Each row of a before or after table is a point. One or more steps were done to the points. Then noise was added and the rows were shuffled. The steps act on how far a point lies along the listed directions, d1 being the first. What was done? A step turns or swaps two directions, mirrors them in a line or flattens them onto one, adds a multiple of one to another, or multiplies one. Angles are multiples of 10 degrees, from the lower direction toward the higher: turns from -170 to 170, lines from 10 to 170 but not 90. Use the fewest steps. Two steps may share a direction if one is a turn and the other turns, adds or multiplies; they go together, in the order done. Otherwise the lowest direction goes first.
In the rows, 128 means zero.

Directions:
(1): [128 179]
(2): [179 128]
Before, 13 rows:
[[147 143]
 [133 144]
 [ 91 147]
 [149 172]
 [171  47]
 [117 104]
 [ 39  83]
 [153 180]
 [117 136]
 [121 166]
 [104 181]
 [127 165]
 [114 111]]
After:
[[ 48 175]
 [149  88]
 [143 131]
 [184 107]
 [149 148]
 [138 119]
 [110 115]
 [181 154]
 [163 121]
 [101 117]
 [164 131]
 [ 84  38]
 [169 149]]
Steps: swap d1 and d2

Directions:
(1): [183 183 135 125 149 159  89 167]
(2): [107 143 104 183 171 174 176 132]
Before, 9 rows:
[[151 162 142 118 140 122 131 124]
 [146 138 125 125 146 127 111 131]
 [157 168 111 120 152 125 107 147]
 [162 126 156  76  81  78  57 136]
 [169 119 149  79 109  84  66 149]
 [107  89 139 101  99  82 140 126]
 [177 134 147  64  90 115  65 136]
 [ 87  86 113 120 105 117 160 114]
 [119 160  94 178 171 165 141 154]]
After, 9 rows:
[[190 124 163  25  62  80  31 136]
 [160 156 155  91 119 105 110 124]
 [175 158 132  75 116  92  68 144]
 [179 112 161  54  86  62  43 148]
 [ 66 105  85 177 149 166 211 118]
 [130 151 105 152 150 143 119 151]
 [154 132 134 102 133 108  96 130]
 [ 88  99 119 144 135 121 178 130]
 [170 120 163  57  68  58  40 135]]
Steps: add -1.5 times d1 to d2
